Rows are points. To make a cloud, some directions were put in groups of two or more. Within a group, all points are equally far from the middle, so they leave a hole (a ring in 2 directions, a hollow ball in 3). The other directions are filled evenly. Then the cloud was stretched, turned, moved and blurred a little. How many holes are there, and how many directions does each take, smallest first?

Cloud (22 x 3):
[[ 22 -44  51]
 [-55  27  56]
 [-35   1  74]
 [ 50   3 -32]
 [ 33  50  25]
 [-26 -42  60]
 [  0  42 -38]
 [-50  38 -19]
 [-24 -19  73]
 [-32  22  74]
 [ -2 -77 -37]
 [-32  32  70]
 [ -1 -33  68]
 [-21  55 -19]
 [-29  26  73]
 [-71   5  30]
 [ 12   5  75]
 [ 17 -29 -65]
 [ 20   2 -59]
 [ 20  41 -32]
 [ 48 -51 -22]
 [-54  45   2]]
Holes: 1 (3)

Cloud (26 x 4):
[[-25 -13  73  11]
 [-29  32  66 -11]
 [-63  55  28  46]
 [-35  10 -71   1]
 [-80  38  34   2]
 [-72  59 -37   8]
 [  1 -57   6  27]
 [-21 -29  11 -73]
 [-26  53  40  66]
 [ 53 -56 -11 -10]
 [ 29 -29 -56  -3]
 [ 51 -48 -17 -50]
 [ -7 -45 -30 -69]
 [-20 -57   9 -37]
 [ 59  36  25 -30]
 [-40 -30 -53 -52]
 [-16   9   5 -86]
 [ 14 -58  41 -12]
 [-16  66  45  45]
 [ -5  41   9  77]
 [-64  64 -11  36]
 [ 58  16  45 -29]
 [-18 -16   6  70]
 [ 69 -13  54  33]
 [-13 -48  50  13]
 [-44   3  17  70]]
Holes: 1 (4)

Cloud (52 x 6):
[[ 52  -6 -11  15   7 -20]
 [-19  50  26 -36  47 -13]
 [-41  52  -6  -1   0  40]
 [ 24  32  80 -88  35  52]
 [-29 -13 -57  39 -41  17]
 [-16  26  41 -19  66 -33]
 [-17  74 -38 -14  -6  36]
 [ 30  74  17  16  18  30]
 [  6  -5 -25  37  10   3]
 [-76  27 -21   1 -43  46]
 [ 10  25 -41   7  37   4]
 [ 12  31 -13 -26 -14 -61]
 [ 63 -12  59 -57  -6  54]
 [ 65  10  25   8  61  13]
 [-11  72  47 -40  42  40]
 [ 25  23  48 -91 -24  28]
 [ 17  58  61  -7  40 -51]
 [ 17  -3  87 -57  18 -22]
 [-49  26 -16  22 -27  -3]
 [-38  44 -20  34   1 -29]
 [ 26 -15   3   4   2  68]
 [ -5  58  -8  13 -21  12]
 [-40  52 -18 -52 -20  64]
 [-19  34 -29 -13  22 -76]
 [-95  27 -15  49  13  38]
 [ 72 -28  11  42  35  53]
 [-34  33  26 -48  38 -22]
 [ 11  67 -11 -14   4 -10]
 [ -2 -34  52  40  68  13]
 [-11  21  34 -68 -13 -51]
 [  2  -3 -71  32   3  25]
 [-38 -17  39   6   5 -31]
 [ 33  80  37  20   6  27]
 [ 91  32  17 -32 -61  61]
 [ -2 -16  65   2 -10  48]
 [-36  48  -9 -32  30 -38]
 [-18   4  28 -16  29   8]
 [-11  -4   0 -32 -56  16]
 [-25  31 -66   6   3  58]
 [-17  -4   4 -41 -53  32]
 [ 48 -68  21  12  18  28]
 [-19  17  28 -50  35 -33]
 [-28  24 -28 -29 -47  46]
 [ -5 -27  17  25 -46  20]
 [ 18  12  15   6  29 -18]
 [-49 -30  -7  14  41  -1]
 [ 84 -50   6  25 -39  -4]
 [ 32  69 -13 -27 -38  22]
 [-19 -25  49  12 -17 -44]
 [ 67 -26  49 -27 -26 -12]
 [ 79 -22  28  22 -29   2]
 [ 49  -5  60 -34 -29 -65]]
Holes: 0
